Each row of a before or after table is a point. The points were changed in one or more steps. Then noise was added and the rows were shuffled. The steps act on columns, c1 being the first. What was done? A step turns or swaps two columns, mirrors them in a line or flattens them onto one, adds a multiple of one to another, or multiplies or shifts one. Angles are multiples of 10 degrees, from the lower column toward the higher: turns from -170 to 170, lines from 10 to 170 but not 90. Use the fewest steps. Two steps may share a column if one is a turn and the other turns, adds or multiplies; they go together, in the order done. Otherwise the lowest column goes first.

Before (12 x 3)
[[ 0.21  0.30 -0.16]
 [ 0.00 -0.38 -0.30]
 [-0.22 -0.19 -0.24]
 [ 0.39  0.45 -0.41]
 [-0.36 -0.01  0.56]
 [-0.02  0.20 -0.02]
 [-0.25  0.24 -0.02]
 [-0.40  0.27 -0.32]
 [-0.45  0.35  0.46]
 [ 0.45 -0.19 -0.16]
 [ 0.30 -0.16  0.04]
 [-0.34  0.07  0.41]]
After (12 x 3)
[[-0.43 -0.23 -0.25]
 [ 0.01 -0.49 -0.30]
 [-0.04  0.26 -0.02]
 [-0.72 -0.01  0.56]
 [-0.91  0.46  0.46]
 [-0.80  0.35 -0.32]
 [ 0.89 -0.25 -0.15]
 [-0.51  0.32 -0.01]
 [-0.67  0.09  0.40]
 [ 0.59 -0.20  0.03]
 [ 0.78  0.58 -0.41]
 [ 0.42  0.40 -0.16]]
Steps: multiply c1 by 2; multiply c2 by 1.3

Before (11 x 8)
[[-0.42 -0.14 -0.10  0.25  0.20  0.20  0.32  0.56]
 [ 0.48  0.12  0.38  0.60 -0.18 -0.58  0.08 -0.27]
 [ 0.29 -0.32  0.44  0.13  0.09  0.10 -0.33 -0.41]
 [ 0.42  0.62  0.16  0.37  0.18 -0.98  0.08 -0.40]
 [-0.13  0.05  0.30 -0.09  0.43 -0.13 -0.19 -0.45]
 [ 0.46  0.70  0.10  0.85 -0.41 -0.37 -0.59 -0.69]
 [-0.41 -0.17  0.27 -0.25 -0.18  0.18  0.48  0.60]
 [-0.73 -0.48 -0.07 -0.43 -0.31 -0.04  0.21  0.26]
 [-0.36 -0.74 -0.02  0.23  0.08 -0.07 -0.13 -0.26]
 [-0.49 -0.07  0.08  0.22 -0.28  0.33  0.84 -0.06]
 [ 0.69  0.10 -0.46  0.34 -0.31 -0.03 -0.12 -0.57]]
After (11 x 8)
[[ 0.42  0.19  0.14  0.37  0.18 -0.99 -0.84 -0.42]
 [ 0.46 -0.70  0.10  0.85 -0.42 -0.35 -0.40 -0.69]
 [ 0.50  0.27  0.38  0.61 -0.19 -0.59 -0.28 -0.27]
 [ 0.69 -0.13 -0.47  0.34 -0.30 -0.04 -0.05 -0.57]
 [-0.15 -0.13  0.31 -0.07  0.44 -0.14  0.02 -0.44]
 [-0.37  0.27 -0.03  0.23  0.09 -0.08  0.69 -0.28]
 [-0.42  0.43  0.30 -0.27 -0.18  0.20 -0.08  0.60]
 [-0.50  0.63  0.07  0.21 -0.29  0.33 -0.28 -0.07]
 [-0.41  0.28 -0.10  0.24  0.20  0.20  0.02  0.58]
 [ 0.29 -0.17  0.42  0.13  0.09  0.08  0.46 -0.39]
 [-0.70  0.44 -0.08 -0.42 -0.31 -0.03  0.30  0.26]]
Steps: add -0.5 times c6 to c7; turn c2 and c7 by -120 degrees

Before (8 x 12)
[[ 0.64 -0.12 -0.56  0.15  0.79 -0.41  0.70 -0.56  0.16  0.16  0.48  0.53]
 [ 0.71  0.54 -0.32  0.36 -0.32 -0.54  0.08 -0.03 -0.04 -0.33 -0.17  0.28]
 [-0.10 -0.82 -0.20 -0.39  0.33  0.03  0.21 -0.67  0.46  0.62  0.39  0.62]
 [ 0.10  0.54 -0.33 -0.06  0.09  0.25  0.36 -0.24 -0.14 -0.08 -0.29  0.07]
 [-0.11  0.36  0.43 -0.62  0.32  0.86  0.01  0.63 -0.46 -0.21 -0.20  0.68]
 [ 0.43  0.30 -0.36  0.44 -0.25  0.02  0.42  0.15  0.39  0.18  0.13 -0.05]
 [ 0.21  0.03  0.61 -0.29  0.73  0.54 -0.10  0.48 -0.59 -0.21 -0.77  0.35]
 [-0.21  0.76  0.39  0.07 -0.08  0.10  0.13  0.23 -0.25  0.20 -0.01  0.09]]
After (8 x 12)
[[ 0.68  0.38 -0.58  0.17  0.81 -0.01  0.21 -0.55  0.15  0.16  0.51  0.57]
 [ 0.47  0.86 -0.36  0.44 -0.25  0.03  0.11  0.13  0.39  0.17  0.16 -0.02]
 [-0.09 -0.34 -0.18 -0.43  0.38  0.01  0.06 -0.70  0.45  0.62  0.39  0.63]
 [ 0.08  1.01 -0.33 -0.02  0.11 -0.02  0.13 -0.27 -0.16 -0.09 -0.30  0.09]
 [-0.25  1.29  0.40  0.04 -0.11 -0.02  0.04  0.25 -0.26  0.18 -0.06  0.08]
 [ 0.66  1.06 -0.31  0.34 -0.31  0.02  0.02 -0.04 -0.08 -0.36 -0.17  0.29]
 [ 0.17  0.53  0.61 -0.24  0.74  0.01 -0.09  0.52 -0.58 -0.17 -0.75  0.35]
 [-0.10  0.86  0.40 -0.62  0.25 -0.02  0.02  0.63 -0.49 -0.23 -0.21  0.72]]
Steps: shift c2 by 0.50; multiply c6 by 0; multiply c7 by 0.4
